Each row is a point. Each copy is the shape, with its points in the same order, turned, moved and blurred by noise. Is it also mirrored, or only turned?

Shape (8 x 2)
[[-1.10,+1.18],
[+0.09,-0.01],
[+0.19,+3.36],
[-2.03,-2.37],
[-1.55,+0.37],
[-0.08,-1.10],
[+0.16,-3.10],
[+0.08,-4.25]]
Copy 1 (8 x 2)
[[-0.56,-1.74],
[-0.51,-0.05],
[+1.99,-2.05],
[-3.74,-0.04],
[-1.54,-1.48],
[-1.35,+0.37],
[-3.04,+1.93],
[-3.91,+2.66]]
Copy 1 is: mirrored
Copy 2 (8 x 2)
[[+0.57,-0.38],
[-0.42,+1.39],
[+2.83,+0.47],
[-3.37,-1.09],
[-0.17,-1.10],
[-1.95,+0.23],
[-3.47,+1.09],
[-5.43,+0.97]]
Copy 2 is: mirrored
Copy 3 (8 x 2)
[[-0.39,-0.62],
[+1.28,-0.11],
[-1.58,+1.81],
[+2.15,-3.21],
[+0.10,-1.35],
[+2.10,-0.73],
[+3.93,-1.62],
[+4.88,-2.11]]
Copy 3 is: only turned

Shape (9 x 3)
[[-2.91,-1.79,-3.09],
[+1.00,+2.87,+0.34],
[+1.73,-1.62,+3.27],
[-1.34,-1.47,+2.61],
[-1.86,-0.69,+1.69],
[+2.59,-0.14,+2.58],
[+0.47,-2.31,-2.93],
[+0.54,+2.66,+1.58],
[+1.48,+2.13,-1.62]]
Copy 1 (9 x 3)
[[+0.82,-3.03,-2.93],
[+1.53,+1.51,+1.90],
[-4.09,+1.72,+1.16],
[-2.72,+1.40,-1.53],
[-0.78,+0.85,-1.60],
[-2.71,+1.95,+2.60],
[-1.09,-3.77,+0.19],
[+0.71,+2.37,+1.56],
[+1.91,-0.57,+2.48]]
Copy 1 is: only turned
Copy 2 (9 x 3)
[[+0.76,+1.57,-4.33],
[-1.20,+1.75,+2.16],
[-1.23,-3.98,+1.28],
[-2.64,-2.11,-1.10],
[-2.17,-0.62,-1.50],
[-1.01,-2.67,+2.75],
[+3.08,-0.04,-1.70],
[-2.13,+1.02,+2.30],
[+0.65,+1.75,+1.98]]
Copy 2 is: only turned
